Every row gives one point. The window is the flat piece filled in between its corners: a triangle in 3 columns, a solid with four corners in 4, and so on. A path goes straight from each point to the next, and from the last back to the first. After which points does the path pass through the window?
(in the rows, 128 means zero)

Window (4 x 4):
[[106 175  92  97]
 [196 136  59 141]
 [207 109  95 229]
 [129 125 150 112]]
Path:
(1): [203 160  79 140]
(2): [185 156 122 133]
(3): [128 125  51 118]
(4): [108 121 120 104]
(5): [121 192 119  71]
(6): [146 175 108 120]
(7): [ 90 130 130 110]
(8): [132  76  69 132]
Through the window after points: 2, 8

Window (6 x 6):
[[122 137  96 126 112 116]
 [142 168 114 109 167  92]
 [106 105 130 163 138 249]
 [171 158 106 103 135 127]
 [146 146 110 192  96  97]
 [161 123  88 111 166 113]]
Path:
(1): [144 135 144 146 140 104]
(2): [120 101 126 144 128 184]
(3): [130 168 107 196 131 201]
(4): [126 191  71 165 118 153]
(5): [132 123 114  97 147 125]
(6): [129 112 122 130 150 128]
(7): [169 144  68 132 147 165]
(8): [145 150  84 121 157 130]
(9): [175 105 123 116 138 121]
(10): [118 120 142 121 135 149]
(11): [132 135  65 164 126 187]
(12): [114 184  69 140 112 143]
Through the window after points: 2, 6, 8, 10

Window (8 x 8):
[[134 192 150 151 138 217 139 183]
 [135  55 187 161 156 112 157 204]
 [187 120 120  93 131 211  82 112]
 [ 70  97  80  83 163 158 127  79]
 [ 45 101 137  60 108  63 143 134]
 [161 193 201 148 156 170 170 150]
 [133  98  86 141  82 133 116  75]
 [ 95 167 159  98 131 249 195 129]]
Path:
(1): [198 168 137 122 108 150 192 145]
(2): [132 136 145 100 122 137 170 157]
(3): [102 159 188 128 154 150 116 111]
(4): [ 98  99 198 104 109 139 133 154]
(5): [121 144  50 119 159 100 183 149]
(6): [102 153 109  92 128 187 216 137]
(7): [ 96 138 193 107 130 216 125 124]
(8): [ 94 120 172 118 130 145 129 117]
(9): [131 160 122  88 128 109 175 159]
(10): [169 134  80 116 128 147 166 188]
(11): [ 87 130 200 112 147 157 146  99]
(12): [124 163 196 143 167 179 141 147]
Through the window after points: 2, 6, 8, 12

Window (11 x 11):
[[ 99  72 120 135 194 122  97 127 166 104 210]
 [140 126  75  85 164 155 140 120 143 187  90]
 [160 211  97 152 136 140 152 116 125 210 111]
 [ 86 185 113 120 117 132 177  55 134 124 125]
 [ 35 249 158 127  66 153 128 211 183  52 133]
 [145  49 110 142 180 133 119 115  77 128 146]
 [127  39  81 179 135  85 108  51 136 159 128]
 [ 95  77 138 169 196 103 152 103 141 152 109]
 [116 124 155 141 122 142 112  33 131 190 104]
 [144 160 155  74 131  65 152  79 143 141 103]
 [141 135 109 161 172 191 100 166 197  21 157]]
Path:
(1): [134  31 164 153 104 138 164  78 165 182 176]
(2): [113  70 121 109 104 162 184 175 166 173 121]
(3): [103 108 125 159 208 101  96  86 144 111 170]
(4): [ 99 152 119 136 196 113 105  67 123 185  82]
(5): [155  95 121 108  62 181 163 106 160 138 155]
(6): [140 107 114 131 118 178 188  91 196 139 141]
(7): [112 167 129 135 161 101 106 117 108 138  87]
(8): [134 125 104 122 186 107 118  69 116 168  99]
(9): [109 130 154 171  41 183 142 102 176 167 147]
(10): [100  71 151 116 144 154 174 128 177 113 115]
(11): [120 176  59 163 159  77  55  65 104 130 150]
(12): [107 122  78 152 153 101 110  76 131 123 115]
Through the window after points: 2, 4, 8, 12

Window, 12 rows:
[[189 200 148 122 156 122  90 167 143 142 165  96]
 [168 152 114 106 107 165 174  71 134  94  96 109]
 [169 120  81 177 127 160 168  98 116  63 156 162]
 [ 60 111 206 150 183  92  80 189 172 104 132 141]
 [ 34 169 121 150 179  80  62 165 141 104  91 151]
 [134 116  76  83 104 203 113 103  84 143 126 130]
 [131 169 133 150 144 213 149 129 102  57 122 140]
 [103 140 120 102  90 124 133 179  78 126  85 170]
 [145 164 202 122 191  81  31 147 138  73 134 159]
 [147 131 125 170 159 168 177  79  55 118 112 137]
 [135 145  68  39 149 173 189 127  85 134 124 158]
 [107 195 204 118 151  68  62 142 131  82 205  99]]
Path:
(1): [176 116 111 138 138 110 158 141  97  82 125 105]
(2): [154 120 130  91 182 102 127 179  56  21 158 125]
(3): [100 171 170 168 137 165 103 121 180 160 112 138]
(4): [ 91 186 126 115 155 132  73 115 124 118 107 182]
(5): [ 83 106 136 173 164  80 133 212 122  71 121  77]
(6): [164 139 113 159 157 133 142 135  80  43 101 116]
(7): [ 98 175 161 122 139 204 120 133 141 108 145 157]
(8): [143 226 153  94 108 145 111 123 149 115 129 172]
(9): [128  94 116 149 161 128 142 133  89 105 112  94]
(10): [143 128  94 139 112 136 110 155  61  56 113 111]
(11): [ 81 185 150 117 179 147 123 135 156 131 119 168]
(12): [110 191 152 136 114 137  60  89 198 152  85 190]
(13): [111 126 134 131 206 101 122 191  52  37 151 109]
(14): [171 174 130 148 197  90  61 162 112  43 118  96]
(15): [ 62 143 199  99 115 155 121 107 142 148 150 209]
(16): [126 231 152  64 143 227  96 114 137 170 163 168]
Through the window after points: 2, 4, 6, 8, 10, 12, 14

Window:
[[120 100 118 155 219 105  94 146 225  96 145  49 156  62]
 [136 133 137  99  81 144 131 162 211 119 128 158  31 192]
 [114 106 103 119 219 150  80 138 109 156 100 118 115 104]
 [134  40 172 138 154 148 126 130  74 133 109  78 114 175]
 [175 211 181  48 101 139 157 146 197  89  81 150  83 197]
 [196 135 124 177 108  85 103  96 200 136  95 106  83 122]
 [139 128  83 209 223 133 113 162 154 119 168  92 186 105]
 [143 119 221  58  60 155 113  81 129  91 134 210  77 200]
 [212 118 141 146 152  90  94 201 215 155 168  94 139  61]
 [165 144 137 193  96 137  59 175 178  90  94  83  99  84]
 [137 172 152  66 121 125 225 148 175  80 141 169  80  91]
 [142  35 159  89 102 198 145 112 139 141  84 169 153 163]
 [ 45  88 116 104 157 145 129 116  77 176 140  77 201 131]
 [ 80  66 142 117 156  93 119 158 105 127  77 163 152 170]]
Path:
(1): [125 109 171 120 128 119 126 139 178 139 114 138  98 113]
(2): [110  89 179 160 174 157  98 102 166 244 121 155  96 127]
(3): [135 126 121  76 107 130 171 146 137  61 120 117 145 131]
(4): [138  85  98  87 172 115 113 142 141 126 129 108 176 124]
(5): [ 36 105 207 184 111 193 143 107 119 166 117  86 103 139]
(6): [108 123 163 145 170 146 141 130 144 146 129 116 117 125]
(7): [150  84 109 128 129 121 103 141 126 115 123  95 153 139]
(8): [159 127 120 100 112 144  99 144 143  87 113 122 105 174]
Through the window after points: 2, 4, 6

Window, 14 rows:
[[190 111 156 141  98 184 167 133 170 184  68 130  94 184]
 [ 65 145 145  55  72 135  52 109  69 165 170 142 151 183]
 [194 130 135 174 160  54 170 133  58 176 138  97 139 171]
 [115 160  72  80 174 156  61 149 176 161 163  62 131 161]
 [163 131 249 128 121  66 127 156  94 135  87 120 149 188]
 [149  47 164 160 152 161 155 117 206 107 180  94 141 155]
 [225 146 118 179 123 134 139 162 123 104  73  39 102 178]
 [131  45 194 157  98 186 197 156 158 141  93 114 181 143]
 [169 132 119 199 118  83 129  85  73 139  51  89 144  80]
 [144 133 104 200 127 166  84  78  82 168  94 134 206 144]
 [135 184 154 114 168 132 166 112  80  64 131 107 112 127]
 [181 167  96  61  71 158 141 132 120 149 131 212 149 155]
 [ 90  96  84 186 112 111 121 148 162 186 137 159 145 170]
 [138 112 109 110  96 156 177  69 134 129  90 160 188 175]]
Path:
(1): [161 134 161 145 104 116 146 126 137 166 123 123 166 157]
(2): [144  93 107 138 125 145 125 121 105 138  84 120 128 171]
(3): [158  95  97 161 132 148 121 132 107 154  94 133 151 157]
(4): [137 154 173 161 115 142 114  79 119 143 135 104 185 156]
(5): [141 177 121 164  99 128 130 132 180 175 133 102 176 137]
(6): [172  35 188 119 127 146 154 116  86 119  76 143 125 197]
(7): [161  83 164 131 132 114 114 163  94 114 115 183 134 160]
(8): [146 174 104  99  80 179 170  89 164 179 111  96 172 162]
(9): [152 168 140 183  60 147 152 110 177 152 127  97 148 154]
(10): [130  31 165  91 144 188 156 153 114 132  72 151 164 154]
(11): [162  93  93 112 172 103 114 164  95 168  39 111  69 133]
(12): [149 163 134 150 100 150 132  99 109 146 133 129 186 167]
Through the window after points: 3, 7

Window, 14 rows:
[[ 45  88 126 124 139  62 107 153 161 142 173 133 151  82]
 [107  80  44 187  74 158 173 182 162 132 150 152 143 103]
 [132  90 135  94  71 182 142 115 155 206 124  52 125 145]
 [186 189 163 203 122 185  49 218 115 146 154 167 105  96]
 [170 127 194 193 151  88  91 149  63 197 111 144  73 129]
 [136 123  74 103 179 145 124  39 121 122 100 119 155 107]
 [ 77 141 174 157 167 135  81  51 153 105  72 147 166 128]
 [145  82  94 169 117 129  79  24 169 146 186  84 146 174]
 [ 98 126 153 184 164 152 102 177  56  74 151  86  43 206]
 [104 100 105 130  48 145  81  34 162 110  88 117 113 111]
 [101  99 119 190 106 115  21 182  83 131 122  94 173 146]
 [ 94 102 145 107 153 143  77 110  77  65 156 246 165 167]
 [140 130 224 139 109 125 152 131 101 110 116 123 124  75]
 [128 111 164 130 148  74 150 172 179  92  94  77  94 138]]
Path:
(1): [152  56 138 141 186 142 101 149 118 113 158 156 114  85]
(2): [ 64 190 134 141  67 116 134 113 135 131  84 118 159 142]
(3): [146 181  62 156  88  83 164  61  97 216 101 127 157 144]
(4): [123  65 145 161 137 149  69 110 158  98 165 102 123 140]
(5): [138  66 156 175 154 134  98 129 141 135 102 108 114 109]
(6): [112 192 166 130  90 124 130 171 102 106 165 145 125 116]
(7): [104 148  99 188  76 100 109 169 106  95 160 130 139 146]
(8): [119  59 147 134 164 165 110 126 152 142  91  99 104 121]
Through the window after points: 3, 5, 7

Window:
[[154 192  91 156 109 164 118 120 124 137  86 176 173 113]
 [ 65 153 109 154  87 109 121 132 122  32 125 160 139 128]
 [113  67 118 184 195 112 107 170 162 137 169 105  69 124]
 [161 209 147 101 104 101 148 116 125 151 115 124 146  99]
 [249 103 146 102  67 122 130 110 116 174 126 133 186 133]
 [178 152 104 127  94 128 157  41 131 139 111 156 118 117]
 [142 137 118 135 134 106  57 108 132  97  87 105 115 143]
 [208 146 135 140  81 150 131  73  56 153 118  91 173  79]
 [ 77 138 168 163 112 146 128 131 114 102  73 149  98 157]
 [168 114  97  90  61 119 116 111  94 189  90 129 141  77]
 [ 86 111 111 120 191 124 101 159  76  77 140 156  80 171]
 [127  89  79 138 189 142 167 176 166 104 110  62  85 156]
 [ 53 143 100 147 127 133 102 121 121 122 147 112 124 194]
 [ 79  76 126 110 201 190  98 165 186  86 165  93  65 138]]
Path:
(1): [146 142 120 145  64 142 119 142  93 111 137 116 117 127]
(2): [135 127 131 120 197 111 119 100 150 120 110 143 134 151]
(3): [104 141 129 136 165 121 111 135 144 104 117 145 156 123]
(4): [144 146  89 142  78 154 125 122  94 108 114 132  85 142]
(5): [145 179  96 136  90 151 101 169 112 160 151 148 107 133]
(6): [153  81 148 114 161 100 160  70 136  96  87  97 158 137]
(7): [117 121 137 139 178 148 128 108 122 152  73 131 144 110]
(8): [145 132  95 123  76 113 102 179 138  78 190  94  88 161]
(9): [126 127  99 128  98 141 115 146  81 100 124 126  63 166]
(10): [116 163 155 133 150 111 111  93 166 133 120 139 197  92]
(11): [ 86 137 120 112 210 140 175  74 139 107 120 143 160 172]
(12): [149 118 120 155 103 139  93 162 121 115 129 100  90 120]
Through the window after points: 3, 5

Window, 14 rows:
[[ 77 160 249 156 123 112 172 118  90  86 135 111 175 129]
 [142 156 110 126 149 136 158 122 145 142 241 190 154 130]
 [140  86 117  79 194  47 123 157 152 221  63 152  39 145]
 [104 134 162 131 156 180  11 146  92  92 105 127  54  75]
 [ 86 158 173 121 170 130 177 204 173 123  82  96  81 108]
 [164  72 113 152 125  79 221 108 195 124  66 129 138 150]
 [140 169 122  86  67 145  98  96  88 176 105 150 141 154]
 [181 160 178 123 106 111 103 138 158 165  56 135 148 143]
 [115 108 129 107  96 168 145 129 130 241 105 188 155  83]
 [145 193 125 170 155 152 112  37 132 126  70  97 120 117]
 [130 101 150 140 155 187 172 173  29 100 155 171 155  27]
 [116 173 109 186 153 102 125 137 112 116  82 208 142 165]
 [149 163 147 172  44 118 183  78 116 199 161 109 157 107]
 [179  48 175 134 114 158 170 156 102 183 151 112 148 171]]
Path:
(1): [121 114 175 145 138 153 154 130 123 136  88 195  97 127]
(2): [167 142 179 128 110 176 155 127 124 121 137 161 123  99]
(3): [108 113 139 152 134 116 122 141 104 157 116 109 154 140]
(4): [101  93 148 158 152 111 106 141 125 183  97  79 173 111]
(5): [168 197 145 108  94 153 165 105 124 121 130 188  39 121]
(6): [131 111 134  89 124 155 224 116  72 107 127 198  75  85]
(7): [150 147 138 186 135 135  71 156 137 180 116  95 196 113]
(8): [122 137 108 157 155 116 143 142 116 193  91 126 221 106]
(9): [149 146 164 131 120 121 172 117 132 105 123 182  65 154]
(10): [143 157 184 122 119 140 139 113 118 132 110 173  91 136]
(11): [149 132 135 135 119 122  94 148 144 177  83 115 168 111]
(12): [149 140 112 142 135  93 157 130 145 159 166 104 174 128]
Through the window after points: 4, 10

Window (14 x 14):
[[116  99  96 113  59  76 112 107 192 128 167 143 163 151]
 [ 79  84 113  99 111 137 135 157 104 160 114 170  83  92]
 [120 209 143  84 161  54 193 189 111  85  70 100 165  59]
 [ 89 134 118 109 106 129 107  94 161 133 191  59 198 177]
 [162  92 154 134  88  99 107 101 130 132 190  89 157 120]
 [112 200 180 123 152 107 177 129 129  31 129 134 130 101]
 [134 198 144  89 118 121 178 168 137 162  55 135  65 101]
 [111 135  99 131  79 146  68  95 160 133 170 130 140  71]
 [152  82  77 138 111 174  69 139 165 118 139 132 127 144]
 [113 113  80 172  71 128 121  88 119 136 113 126 150 136]
 [127  68  75 147 137 134 105  59 182 176 158 144 137 119]
 [128 130 127 156 109 135  89 127 148 169 175 163 191 150]
 [117 137 146  55 123 123 107 124 114 162   7 170 105 113]
 [144 177  91  59 140 111 123 136  74 147  91 172  76 122]]
Path:
(1): [134 138  87  71  93 137 133 133 125 130 111 103 191 122]
(2): [193 113 119  79 134 144 155  70 150 107 144 125 184  98]
(3): [ 56 154 124 180  88  94  85 176 124 139 163 125 102 140]
(4): [ 55 174 130 124 132  73  54  77 138 141 154 118 108 149]
(5): [186  92 107 104  98 163 166 161 155 135 117 149 159  89]
(6): [144 108 118 101 107 177 135 100 128 135 106 161 157 136]
(7): [ 71 148  90 163 103  46  99 171 137 157 144 105  66  89]
(8): [ 88 131 141 150 144 104  91  82 156 149 194 126  95 165]
Through the window after points: 6, 8
